Each row of a before or after table is a point. The points were changed in one or more steps. Then noise was added and the rows were shuffled. The steps act on columns, c1 being the first. What was done? A step turns or swaps two columns, mirrors them in a line or flattens them onto one, adds a multiple of one to another, or multiplies or shifts one. Angles are multiples of 10 degrees, from the lower column toward the higher: turns from -170 to 170, lines from 10 to 170 but not 90. Use the fewest steps. Two steps may share a column if one is a turn and the other turns, adds or multiplies; they go together, in the order done. Otherwise the lowest column goes first.
In the rows, 128 means zero.

Before (9 x 3):
[[158  95 129]
 [139 128 162]
 [135 146 100]
 [154 126 105]
 [109 107 125]
 [119 161 117]
 [107 127 113]
 [135  98 112]
 [130 140  88]]
After (9 x 3):
[[140 129 234]
 [154 129  58]
 [156 162 128]
 [118  95  95]
 [137 158  82]
 [132 117   8]
 [109 150 119]
 [106 126  84]
 [134 109  44]]
Steps: multiply c2 by -1; multiply c3 by 3

Before (11 x 8):
[[178 122 167 165 157 117 149 146]
 [ 84  98 170  82 119 158  85  38]
 [178 151 116 136 130  65 159 104]
 [180 127  98 120 127 201 148 100]
 [171 158 120 120 176 129 130 163]
 [176 107 157  85 131  97 128 130]
 [147 133 114 140 117  99 186 168]
 [106  54 152  73 153 129  90  82]
 [176 124 101 159 104 107 113 138]
 [106 123 160  68  45 175  77  50]
 [135 158  99 125 116 188 110 106]]
After:
[[110 133 180 118  95  78 176  31]
 [153 156 161 144 120 113 191 133]
 [157  86 117 136 130 133  97  76]
 [177 103 167 141 128 152 201 129]
 [ 75 129 181  96 126  88 158  41]
 [180 126 157 124 129 166  65 129]
 [184 134  98 158 147 133 123 140]
 [167 101 132 133 120 112 106 172]
 [143 126  98 144 120 183 101 158]
 [167 102  94  87 140 147 117 145]
 [ 72  76 155 132 138  90 129  60]]
Steps: turn c1 and c2 by -30 degrees; turn c3 and c8 by 120 degrees; turn c4 and c8 by 130 degrees; multiply c5 by 0.4; swap c6 and c7
